Each point is reached from the start by the listed moves, each made once or not at all, plus a little noise. Is the number of moves made odd or even? Then give how often each move was made.
In the rows, 128 means zero.

Moves:
(1): 73  124  154
(2): 143  148  146
(3): 106  154  101
Start: 127  130  121
Points:
128  131  121 -> even (0, 0, 0)
73  127  147 -> odd (1, 0, 0)
143  150  139 -> odd (0, 1, 0)
65  172  139 -> odd (1, 1, 1)

Moves:
(1): 157  110  99  144  126  136  95  137  134  135
(2): 111  113  120  136  147  147  114  130  129  116
(3): 110  104  135  133  133  129  157  127  137  148
(4): 120  135  136  138  138  168  111  127  143  156
(5): 137  103  137  104  131  134  132  106  126  132
(6): 123  90  112  110  97  131  125  142  118  142
(7): 160  121  164  136  114  141  122  153  126  153
(8): 127  137  117  114  134  102  142  166  142  127
(9): 125  128  137  134  126  146  143  130  144  124
Start: 145  132  122  124  119  134  135  122  137  127
Points:
188  93  123  152  120  175  80  157  141  147 -> odd (1, 1, 0, 0, 0, 0, 1, 0, 0)
109  76  138  125  154  200  137  102  159  168 -> even (0, 1, 1, 1, 1, 0, 0, 0, 0)
186  83  126  128  142  195  85  171  168  180 -> even (1, 1, 0, 1, 1, 0, 1, 1, 0)
116  77  126  105  150  151  181  140  174  134 -> odd (0, 1, 1, 0, 1, 0, 0, 1, 1)
165  22  127  119  114  217  125  187  181  210 -> odd (1, 1, 1, 1, 1, 1, 1, 1, 1)
152  106  131  100  123  141  140  100  136  133 -> odd (0, 0, 0, 0, 1, 0, 0, 0, 0)

Moves:
(1): 128  113  135  142  92  144  113  124  130  95  114  130  107  114  149  123  124  130  118  115  113  103  107
(2): 131  115  125  137  146  123  126  133  129  133  131  124  141  124  124  131  126  150  138  140  129  114  126
(3): 140  136  142  131  116  127  100  126  134  121  123  100  127  127  129  124  127  146  141  109  125  121  138
(4): 148  125  137  134  119  121  126  141  136  128  112  135  145  128  125  127  145  117  133  122  130  124  144
(5): 140  123  124  130  140  133  122  147  136  129  121  99  143  117  112  112  136  138  119  119  124  114  134
(6): 148  132  144  129  127  109  126  139  116  148  119  137  133  95  123  136  148  107  144  122  99  132  146
(7): 135  132  128  128  139  141  120  147  117  135  131  135  140  133  97  121  137  127  151  129  108  134  143
(8): 135  112  122  132  127  126  144  115  118  125  139  118  126  132  128  138  139  136  110  125  135  118  125
(9): 130  138  147  140  111  121  122  139  128  121  140  128  135  138  122  151  129  126  117  111  121  148  129
(10): 110  138  156  122  124  138  123  141  154  120  145  148  122  129  146  128  143  115  115  139  126  143  139
(11): 98  160  145  147  128  136  132  121  132  126  137  134  146  136  106  149  116  112  143  132  130  156  139
(12): 124  105  105  112  130  110  155  128  123  150  118  152  135  149  148  121  134  94  144  119  125  112  147
(13): 125  136  119  126  131  124  133  124  120  134  125  140  105  152  135  118  136  121  119  139  114  136  109
(14): 124  121  127  123  135  139  126  138  120  155  132  125  142  138  118  140  136  121  129  133  121  132  128
(15): 138  142  150  145  114  119  103  133  102  128  140  129  123  115  146  121  132  112  135  131  119  129  139
(16): 118  134  133  111  147  109  114  127  123  144  119  164  140  132  95  127  146  116  135  125  139  122  122
(17): 145  153  125  120  117  139  127  132  139  109  107  136  133  124  144  130  122  133  123  103  118  132  141
(18): 143  142  129  117  112  120  129  126  121  111  135  136  133  125  118  130  141  109  134  139  108  120  130
(19): 152  101  118  141  116  117  111  105  123  119  125  153  135  115  152  135  124  105  129  111  124  117  128
(20): 139  114  132  123  129  135  136  110  117  104  136  119  125  129  126  117  116  141  99  135  117  118  102
Start: 115  100  115  135  148  124  133  128  124  136  130  106  136  126  101  108  104  115  119  130  110  142  102
Points:
113  110  144  173  160  130  131  136  126  108  156  73  186  133  50  128  88  143  94  127  92  152  92 -> odd (0, 1, 0, 0, 1, 0, 0, 0, 1, 0, 1, 0, 0, 0, 0, 0, 0, 0, 0, 1)
189  77  135  141  79  121  120  144  128  61  113  202  157  150  149  104  145  46  102  92  7  105  113 -> even (1, 1, 0, 1, 0, 0, 1, 0, 1, 1, 0, 1, 1, 0, 0, 0, 1, 1, 1, 1)
150  111  163  153  162  84  127  176  48  199  135  156  211  155  16  123  190  16  132  105  29  154  148 -> odd (0, 0, 0, 1, 1, 1, 1, 1, 1, 0, 1, 1, 1, 1, 1, 1, 0, 0, 0, 1)
135  111  225  204  94  159  67  160  106  93  175  95  179  133  82  141  140  112  110  113  52  145  127 -> even (1, 1, 1, 1, 0, 0, 1, 1, 1, 1, 1, 0, 0, 1, 1, 0, 0, 0, 0, 1)
